Each wall is flat, endless, passes through zero and stands at right angles to its row. A trip goes straight from one point to another. List the walls that it crosses, first one first.

Walls:
(1): [  4 -17  16]
(2): [  0  29 -44]
(3): [-46 -13 -12]
(4): [-28 -29  -4]
(5): [12 48 14]
(6): [  1 -16 -21]
Trips:
[36 44 20] to [-27  21   7] -> 3, 4
[ 8 47  2] to [-15  20  -6] -> 3

Walls:
(1): [-45 -13  -3  16 -15 -16 -15   6]
(2): [  5   3 -16 -22 -36  66  15  31]
(3): [ 30  18 -20 -52  25   0  25 -24]
(4): [31 -2 19 13 34 14 34 27]
(5): [-27  19 -15  -9  -9  -4 -31  17]
(6): [-55  34 -30  -1 -26 -28 -65 -29]
(7): [ 14 -12 -64 -22  24   5   1  32]
Trips:
[-10   7 -15  -2  18 -26  10 -38] to [-13 -24 -19  32  -7  16 -46  16] -> 7, 5, 3, 2
[  8  -9  22 -34  37 -45 -41  -9] to [ 43 -51 -48  19  34 -29   5  -9] -> 7, 5, 4, 6
[-10   9 -29  14  16  -3  -9  37] to [  4  44 -10  26   3  -5  41 -32] -> 2, 3, 1, 5, 7, 6
[-12 -17  -4  32 -39  41   7 -20] to [ 12 -40 -13   0  15 -64 -32   7] -> 2, 7, 5
[  9  35  -2   3  -8  10 -52  42] to [-26  13   2 -13  -9 -48   5 -25] -> 2, 7, 3

Walls:
(1): [ -8  21  14 -54 -53  12 -18  -7  24  25  15]
(2): [-48  48  22  -1  32 -39  14  -6 -18 -11   2]
(3): [-20  12 -16 -12   3  21  -5 -31  -9 -44 -40]
(4): [ -2  31  17  10  21 -29 -20   8   5  -4   3]
(5): [ 44  40 -48  27  33  12   4 -34   7  28  -3]
(6): [ 21   4  14  43 -15  -4 -20  18   5  -9  13]
(7): [ 35  -4   1   5   5  46 -21 -67  20  46  58]
(8): [ 25  37   3 -44  12   0  50  -4 -10  30   3]
(9): [-33  32 -39  22  10 -34  18  12 -30  43 -40]
Trips:
[ 23 -31  -3 -16  48  43 -19 -14  26  10 -44] to [ 34 -15  13 -51  41  15 -11 -17 -21  24   8] -> 8, 1, 3
[-32 -31 -20  38 -12  10 -28   9  15 -44 -70] to [ 12  21 -15   2 -17   9 -43  24  28  27 -16] -> 4, 1, 5, 3, 7

Walls:
(1): [ -9 -41  22  -7   4  37  32 -19   1 -13   6 -55  -5 -41  44 -16   0  -3]
(2): [ 25 -17  -2   5 -36  -7 -34 -53  25 -71  21 -12   7 -17 -24  67 -20   7]
(3): [ 38   4 -16 -10  11 -47  13  -8   5   1 -38 -54  10  31  -1 -33  50   9]
(4): [-33  37  -7 -23  39 -66  -9  -7  -3  -4  16 -20 -16 -24  32  22 -10   9]
(5): [-14 -35 -11 -13  34   3  -8  19  24  18  16   3  37  28  24 -22  42   8]
(6): [-20  23 -28  -6 -56   0 -30  -6  14  18  23  -5  35   8 -14  -7  -9   6]
(7): [-10 -52  15 -37 -32  10 -62 -41  -5  13   7 -46 -37  -1 -12  -4 -13  -7]
(8): [ 30  20 -20  16 -15  41  -9  20  -1  20   7 -34 -22   7 -31   1  12 -34]
Trips:
[ 24 -39  17   2  -7  18 -36  50 -35   0 -29  73 -34 -71 -15  37 -28  13] to [ -3  17   2 -17  19   6   1 -13   1 -42   1 -15 -40 -35  -5  19 -49  29] -> 4, 1
[ 25  23  33  57 -13   3 -30 -27 -22  17 -50   0  -1 -30  -6 -23 -28  -5] to [-23 -39   4  52  15   0 -14   6   8  -6  34  -9  40 -26   3 -25 -10  10] -> 1, 6, 8, 5, 7

Walls:
(1): [-32   9  20 -16  29  10  -3 -26 -53 -45  13 -51   5 -57   2   3 -40  -6
  13  -9  -7 -34  12 -32]
(2): [-37  -7 -21  38   9 -17   0 -20 -17  31 -22 -11  15  -8  -5 -12 -14 -15
 -35   5   8  -4 -27 -31]
(3): [ 11  53  10   0  -6 -31  26   6 -28  18 -20  29  -3 -14  11  -5 -24 -10
 -25 -39 -23  18  21 -12]
(4): [-15  19   5 -37  26  52   7  10  12  14 -10  27  40  62   2  -2  15  35
  46  41 -15  -3 -22 -40]
(5): [  2   4 -56  24 -12 -17  -2 -22  -9 -11  -4  10  35  -3 -11  -1 -18  20
 -21 -17  12  -6 -23 -11]
Trips:
[-20   0   1  19   4  49   3  32 -31  -9   0  -8  33  33  16  31   6  10
  -7  33  -6 -42  21  26] to [ 19 -32  16  11  20   1  -1  -2 -29  27  19  43 -11   1 -49 -11  26   6
  16 -13  35   7   4  20] -> 1, 4
[-19  23 -81   8 -20 -39 -45  11  20 -21  17  13   1  16  66 -14 -18  38
  -8 -95 -12  18  36  -2] to [-15   1  -2  31  22 -28  14   6  36 -43 -39  15  34  16 -11  44  -3   7
   7   1 -21   4  11  14] -> 4
[-14 -16   2 -68 -12 -32  13   9 -10  30 -40 -39 -37  26 -23 -73  -5  30
  22 -22  -5  16 -46  22] to [-19  15  51 -11 -30 -12  40  65   3   8 -18  -7  -3  17 -22 -37  13   0
 -11 -38   5  51 -16 -26] -> 2
[ 25 -14  -2  39 -12  24 -19  28  16  -8  22  -3 -21  -2  12 -39  16 -11
 -11  30 -23 -12 -11 -32] to [ 27  21  13  15  32 -36  -4  12   6  18 -26  24  -3  39  -7 -46  -1  -6
 -21  -4   8   9  49  -1] -> 3, 4
[ 31   6  32 -13 -11 -14 -29  -4  -5   8   9  10  -7  -2  -8 -15  31  11
  16 -12   3   5  -6 -21] to [ 49  31 -36  19  -7  39  -7 -20 -23 -11 -37 -22 -12 -16  26 -30  12   5
  -3  -9  30   4 -25 -33] -> 5, 1, 2, 4
[ 19  -4  -4 -12  -5  26 -28 -16 -33  -9  33  33 -30 -16  -5  -9 -12  25
   7   5  24   6   0   9] to [  0 -21 -13  21 -46   7  -8  15 -14   4  28  28  19   6   1   1 -31 -30
 -36  56   6 -13   3  -8] -> 1, 2
[ 26  11 -25  22  37  -7  27  13 -10  -4  15  12  -2 -39 -19  -3  22 -73
  20   9 -11   5  20  18] to [ -6 -27   0  18  -1 -53 -17  20  -5 -15  26   6 -19  43   7   4  22  12
 -11 -15 -18   1  -8   3] -> 1, 3, 5
[-11  14   3  19  18  11 -24  53  10  -2 -13  36  23  -6  24 -18  -7 -17
  12  10   8   9 -15  18] to [ 29  21  19 -36  -4 -13 -18  -8 -18   2  21 -11 -23   7 -23 -26  19 -32
  16  23  13 -39 -13 -23] -> 3, 1
[ 28  -5 -18  29  -3 -23 -10  -1 -19  -7 -67 -34  31  -3  -4 -20  28  -5
  17  11 -26  26 -16 -16] to [-22  19   4  38 -36  19 -14 -14 -16   6 -28  -6  48   5 -13 -20  41  -8
  15 -33  21   0   4  -5] -> none

Walls:
(1): [ 28   1  24  29   4 -52  21  13 -17 -12  -4 -17 -19   8 -18  43  40 -17
   7 -72 -12  19   6  29 -48  38  -3   4   5 -34  -1  44   5 -20  13  10
  -4  20  20   1   1  -2 -27  16  65   7  28  30]
(2): [ 20 -42  49  31  22 -27 -12  13  12  27 -10  18 -18  27   6 -11  34  61
   2  38 -40 -15 -11  31 -22  -4  14  -1  29  -5  -9  37  34  12  21 -15
  -6  32  -5  -3  -6 -27   6 -19  44  32   5  -8]
(3): [ -7   8 -27  -9 -25  -1  45   4  -6  -5 -51  25  -6  -4 -29 -47   2  36
   0  -7   9 -32 -58  -1 -15  11  10  19  10  -4  35  -6  63 -20 -21  21
 -21  25  -6  13   2  18 -34 -11  21  -8 -19 -16]
(4): [-27   9 -19  23 -13  44  -8  26   8  31   7  -1   8 -17 -34  21 -28  -7
   1  39   9 -33   9  60  -4 -10  15   0 -19 -10  27  -9  29  15  33   7
  -2  16  -3  32 -33  -2 -22  37 -37   7  11 -34]
(5): [ -3  24  19  16   0  11  -4   6  15 -14  -4   7  22  52 -53  14 -31 -18
 -24 -19  -6  26 -26 -15  24 -29 -15  24 -40  32  21  -8 -39   7 -25 -24
  43 -26 -22  24  30   5  25  18   1  -3  12   9]
(6): [ 22 -36   8   4 -25 -18  10   6 -35 -29   2   3  -6  -3   7 -43  23   6
 -15 -19  14   8  -1 -27  38  34  -7  -1  32 -44   1   7   0 -27  29  42
   7 -61  -7 -34  25 -66  34 -10 -10  12 -34 -27]
(7): [-32 -35  30   7  -3   8  21 -40  23 -25   2  39  -1  22 -32 -30 -20  -6
 -22  20 -25  29 -47  -1  30  14  29  35 -41  30  14   2 -34   5 -11  -4
 -19 -33   8  17  27  -3  12 -11 -15  -5  -1  17]
Trips:
[  3 -38 -19  44 -20   7   3  30   4  11  35 -22 -42 -59 -43  11 -35  12
  -1 -28  -2 -31 -39 -19  67  55  -5  25  25   0 -34  -8  38  49   4 -15
 -11   4 -33   9  25 -23  13   5   1  12  36 -15] to [ 12  22  33  15   9 -26  15  -8  57  -3  24 -12 -10   6  32  -7 -19 -12
 -26   7  18  -9  30  29  36  23   0   3   1  35  75 -35 -40  -8 -31 -35
  -5 -21  -4  19  15 -18 -13  40 -22  17  17  -2] -> 5, 2, 3, 6
[ 50 -44 -46  34  22  -1 -15 -25 -35   9 -19 -15 -37 -42  16 -14   9   3
  -7  26   9  29 -34  19  27   1 -14 -12  -2  58  51  16   2 -12 -33   1
  13 -54   0   0  13 -10  42 -28 -30   1  14  12] to [ 45  -5  50   5 -13  -2 -14  17 -19  23  31  -5 -17  55 -48  -2   4 -29
  12  -7  -2 -14 -13  42   3  33 -19 -61  28  21 -12  33   3  28  13   4
  16  12  12  47 -67  37 -13 -35 -20 -20  67 -36] -> 2, 4, 1, 6, 7
[  5 -48  27  -5   5  65   4 -14  18 -15 -22 -11   8   1 -61 -15  24  34
  46  46 -31 -14 -30  31  11  60  57 -22 -37  -1 -20 -13 -51  -3 -19   5
 -52 -35   2 -69  -6 -39 -39  15  27  -4  21 -10] to [ 10 -47   7  17 -17   3  -8 -13  95  43 -35  18  -8   1 -41  -9 -53  -1
 -21  21 -26   3  13  17   5 -22  -7  10 -11  -3 -43  18  -2 -32  25  31
 -30 -37   9 -32  25  11 -64  -8 -18 -34   1  16] -> 6, 5
[-28  34   3 -31 -15  14  10 -26  29  19   5  -7  -1   0  -7 -29 -19 -24
 -14 -13  36  -3  22  73  43  -3 -34 -25  54  25 -10 -28  -6 -62 -39  -1
 -18   1  -4  52 -49 -63  10 -22  -8  -2 -15   8] to [  0  20  -8  -8 -55   4 -30 -17 -25  49  46  12 -30 -28   4  33  12   3
 -38  -8  51   4  -4   1  24 -16  -1  50  42  40  -7  53  14 -30  27  11
  48   2 -29 -11  11  11   9   5   7 -29 -25   3] -> 3, 5

Walls:
(1): [ 26 -19 -10 -24  64  -7  -5   9  -9   4  11   0   6 -54  28 -39  -1 -22
  10   4  13   7   1  43 -77  45   9 -38  23  22 -36 -16  21 -12  13 -12
   5  18 -24  31 -47 -50 -33   8   3  -2  13  13]
(2): [ -2  45  35 -51 -38 -18  -5 -18  72 -17  11 -56 -28 -13  15  14 -12  -9
   1  -8 -20 -13 -22  -9  27  48  23 -24  -4 -12 -28 -22 -17  41 -25  29
 -29 -38 -56  10 -24 -35  -4  19  -8  17  18   0]
(3): [-13 -31 -45  -8  24 -11   0  -5 -14  32  30  -4 -13  37  39 -28 -46 -22
   8  19 -22 -16 -14 -44 -62  11   4 -19  26   2   2  -4  36  33 -13  11
   1 -56 -25 -52  29  27 -11 -17 -10  36 -25  16]
(4): [-32  28   7  22  -2   1  28  35 -29  33 -27  10 -12  23  19  12  13   2
  19 -18   0  39  21 -14  -1  -9  33   7  15 -28 -18  24  36 -21 -32 -23
 -38  21 -22 -10 -13  41  -2 -23   8  34  -7 -30]
(5): [ 33  -6 -28  19  13  14  -4  67 -27  37  21   4 -33  30 -14  44 -35  -2
 -34  -9 -10  31   6  -7 -13   7   5  42 -30  66  -6   6  -7 -19 -37 -23
 -20  -2   0 -32 -41 -42 -28   9   6 -16 -21  16]
(6): [-24  20 -21  11   7  12 -41  22  15  -1  28  -4 -27   8  12  16  -8 -46
 -18   9   6 -14  55   7  37  11 -18 -12   7 -11 -16  -5  31 -30  -2  -9
 -24  11 -61  16 -36   6 -19  24  -7  15  -2   3]
(7): [-18 -33  12  57  51  16  49  33   3 -18 -12  -9  33   5  37  -9 -64  11
   1 -32  39 -17   4 -35  -7  68  15 -11 -10   5  46  -7   7  28   8 -19
 -21  33  20  31  -9  -5 -30 -15 -10  58  17  43]
Trips:
[ 10  -6  -6 -38   8  18 -20  79  16   3 -20   5 -33   1 -32  19   2   7
 -47  21   1  12   3  37  14 -55   9  16  -1  27  46 -14 -31 -15 -22  -5
  25  -7 -30  -5 -48 -19 -43   2  -4 -30 -25  19] to [-36  -4  11   8  21  37 -59  24   2   7  29 -20 -36 -59  14  23 -82 -40
  10  14  12   8  17 -20 -11   4  11  20 -15   7  -2  -8 -56  -1  11 -10
   2  26 -60 -36 -29 -30  -7  -7   8  41   2  23] -> 2, 7, 3
[-22 -15   3  38   1  33  26  18  -4  15  10 -20 -15   1  -9 -24  12 -15
 -11  32  16 -28  28  34  -4  60  52 -10  -4  33  10   1 -57  29 -49 -21
  30 -15 -38  47  24 -36   6 -27  14   3  36  25] to [ 25   3   8  -5  17  30  26  11  15 -10   8 -32  10  15 -46 -14  26  12
  65  19 -17 -54  46 -47 -19  18  11  30 -23  -1  10  27  28  42  -3 -14
 -33 -63  -9 -13 -44  28  18  30  32  -1  23  16] -> 3, 1, 4
[ -1 -50  15 -35   0 -22 -22   9   8  23  -5 -12  26 -61  33 -25 -19 -22
  12 -27 -47  12  16 -15  50  31  13  30  19  14 -35   5  15  32  25 -68
  14 -12  20  -1  15 -26 -39  -1   6  25  -1 -20] to [  3  11  36  29 -28   7  -7  -5  11  27 -12   8 -27 -27 -25 -15 -35 -25
  21 -30  15 -41 -10  16 -40  -2  28  58  47 -18 -10  23  23 -16 -45  12
 -17 -17   2  59  17  17 -38   6 -27  -2  30  39] -> 6, 4
[  3   3  26  41   2  -7   0  53 -17 -19  19  43   2 -30 -10   5  18   6
 -11  -8 -36  20  -8  14  56  38  10 -19  13  26   5  42  27   1  -9 -31
 -14  39  57 -50  68   2  17  23 -13  -5 -13  13] to [ 17  -6 -23   4  -8 -47   9  40  32 -15  -9  29 -17  15   6  22  -3   8
  15 -22   6 -41 -34  -5  22  16   8  41 -27  45 -41  -2 -11  48  18   0
 -30  18  25 -20 -17  30  -8 -45 -29   7  38 -13] -> 2
